Rows are points. Each copy is the shape, with its points in the same order, turned, moved and blurred by noise. Say if it was mirrored as well.

Shape:
-24 -15 18
59 -21 17
-29 26 -51
45 -32 30
27 19 4
-40 4 26
Copy 1:
12 -8 14
34 -46 -55
-4 64 -18
40 -50 -33
-3 -10 -44
-9 -4 25
Copy 1 is: mirrored
Copy 2, 6 rows:
13 17 41
14 -64 18
-21 42 -23
20 -63 36
22 -15 -14
32 32 33
Copy 2 is: only turned

Shape (9 x 6):
-32 5 -15 -28 -13 14
23 13 -3 -28 -22 -56
9 -18 0 6 -16 12
29 -6 18 -9 41 11
10 18 24 7 -16 -29
-14 -91 -28 93 62 7
9 -24 23 -34 -26 -47
-63 14 24 -31 -13 11
-1 1 29 -23 -25 13
Copy 1:
7 19 -14 -47 -19 11
-13 -6 58 3 -32 -7
6 25 -8 10 -7 31
-27 19 -15 16 33 -2
6 -31 19 5 -3 12
-28 23 -119 79 -38 0
-37 1 43 5 -26 26
-15 -15 -22 -71 -20 34
-1 8 22 -26 5 45
Copy 1 is: mirrored
Copy 2:
-21 -44 -15 4 2 -24
45 -15 -30 -39 5 8
11 4 -9 20 -5 -30
9 8 -3 43 5 32
12 21 -37 -17 9 -3
1 66 105 47 51 -36
48 -17 -33 -9 34 -11
-44 -38 -45 1 32 -26
0 -14 -44 19 5 -20
Copy 2 is: mirrored
Copy 3:
-32 6 39 27 -10 -45
11 5 42 -46 -29 -30
-5 -14 -10 16 -11 -29
-29 -17 -5 -17 33 3
10 -33 35 -19 -14 -20
50 -19 -77 33 91 -67
-12 -22 23 -51 -32 -62
-48 -30 67 30 1 -61
-39 -34 24 4 -26 -26
Copy 3 is: only turned

Shape (13 x 8):
0 41 -6 -35 29 -49 -36 -9
12 -62 37 12 -23 -6 31 53
13 49 -2 -21 -28 -2 79 -8
-14 30 -63 -31 -27 0 82 20
63 10 -29 -5 -9 -8 66 -6
31 -39 22 -2 -26 20 -24 55
9 50 -28 7 19 6 -3 -13
48 -40 50 14 20 6 11 65
27 -35 13 2 -26 5 10 30
11 55 -15 -65 -1 2 1 -26
-16 41 5 -6 -5 -17 -39 -34
-23 28 -9 -35 30 17 2 -35
10 -77 16 -6 -14 -3 -3 18
Copy 1 (13 x 8):
11 -49 -6 -53 -7 -16 -38 -6
-67 17 40 52 20 -29 35 1
25 -40 -28 39 -45 -32 41 -1
2 -36 -48 67 -46 12 5 27
12 -8 -59 32 -1 -33 51 26
-35 -13 41 31 67 -11 19 -7
53 2 -20 -5 9 -7 -19 -2
-47 14 39 36 54 -83 18 25
-43 1 12 27 33 -14 29 -3
50 -66 -12 -18 -20 5 12 12
37 -21 8 -36 -1 8 -8 -43
44 -22 15 -23 -19 13 -9 28
-61 13 19 1 40 6 39 17
Copy 1 is: only turned
Copy 2:
32 -38 7 -27 13 -35 -43 32
1 7 9 -22 -12 42 86 6
-39 43 24 -2 9 -68 17 9
1 54 -18 -1 -31 -93 36 -10
-3 5 45 18 5 -65 48 -28
-10 -33 -1 -46 -24 39 54 -29
5 -8 5 10 -8 -36 -40 -25
-2 -23 4 -18 33 51 71 -23
-5 -12 19 -22 -22 16 54 -13
-31 -32 -2 -21 -10 -75 -32 13
-2 -21 20 -17 -28 -15 -56 23
-19 -25 -24 27 -20 -39 -38 20
5 -32 9 -6 -37 33 68 12
Copy 2 is: only turned

Shape, 16 rows:
41 15 -36 27 -18 -47 14 15 -19 37 19
28 -35 24 34 23 -14 -4 -21 15 -18 -4
50 37 -12 -11 79 36 29 14 9 -34 37
3 -84 12 23 12 38 4 43 -10 49 -2
1 1 -40 0 1 -21 -52 -68 -54 0 38
-2 20 -54 -38 32 -21 5 11 -11 6 -15
0 15 20 -31 14 4 -39 -7 16 -10 17
1 -15 -76 23 12 0 5 -17 61 16 84
33 27 -18 -60 -22 33 -15 10 4 -27 7
-45 -5 -41 11 -50 -5 43 -38 -29 15 -48
8 0 -42 -70 0 5 25 9 10 -13 -2
49 -37 8 -26 -14 -57 62 -13 -42 24 72
17 -12 -40 59 25 15 7 0 3 -4 0
-21 36 37 -81 -3 12 5 -29 44 3 12
0 24 -9 -39 47 24 -1 33 -1 -18 11
3 -5 43 -10 -58 -2 0 74 5 -28 21
Copy 1 (16 x 11):
52 -1 -17 1 -2 20 38 -34 -17 -27 7
35 32 16 12 50 -19 -20 29 5 -26 4
-27 107 31 -28 22 15 -11 -25 2 -48 1
10 -35 22 34 80 -47 -38 -51 -9 -44 19
10 3 33 13 -64 -52 21 41 -13 -26 -22
-10 12 29 -46 -23 -1 2 -26 8 14 19
-22 31 49 24 12 -1 6 9 24 4 -10
71 69 25 26 -29 -45 1 -80 -1 1 0
-26 26 64 20 -17 50 -23 -11 -18 1 -2
7 -50 -49 6 -52 12 -55 -9 2 8 1
-8 16 49 -31 -19 26 -30 -41 -5 29 -11
53 -15 16 -26 36 4 15 -32 -17 -27 -93
24 33 -15 4 8 -20 -25 -20 -18 -45 41
-23 29 61 17 -4 42 -20 0 70 39 -46
-54 54 38 -18 18 14 1 -30 9 7 11
-14 11 -1 64 65 46 8 -16 -31 41 -25
Copy 1 is: mirrored
Copy 2, 16 rows:
1 29 -31 59 -1 -9 -8 -26 -33 13 34
-17 23 13 3 -8 -19 40 -30 -27 -42 -34
18 22 65 0 64 -41 -8 -19 48 12 -17
-39 0 31 0 -65 -42 73 -36 10 -23 55
7 -13 -43 36 -13 -28 -42 6 2 -86 -9
-11 -13 3 -16 2 -30 -51 -31 -5 10 16
-8 -5 32 -25 2 16 -10 17 -6 -43 -1
-40 -2 43 79 13 -78 -11 56 -26 -15 12
40 -34 53 3 -14 30 -28 3 9 -9 0
2 -42 -67 -8 -69 -39 6 8 -25 26 -14
23 -46 37 -12 -7 -27 -31 -2 -22 13 9
69 12 -11 38 22 -58 24 -32 -67 -33 59
-31 19 9 39 -26 -50 17 -18 20 6 -24
13 -43 27 -61 29 19 4 48 -37 -18 3
6 8 51 -33 8 -21 -28 -7 26 1 15
34 54 51 -13 -58 28 25 13 -32 5 28
Copy 2 is: mirrored
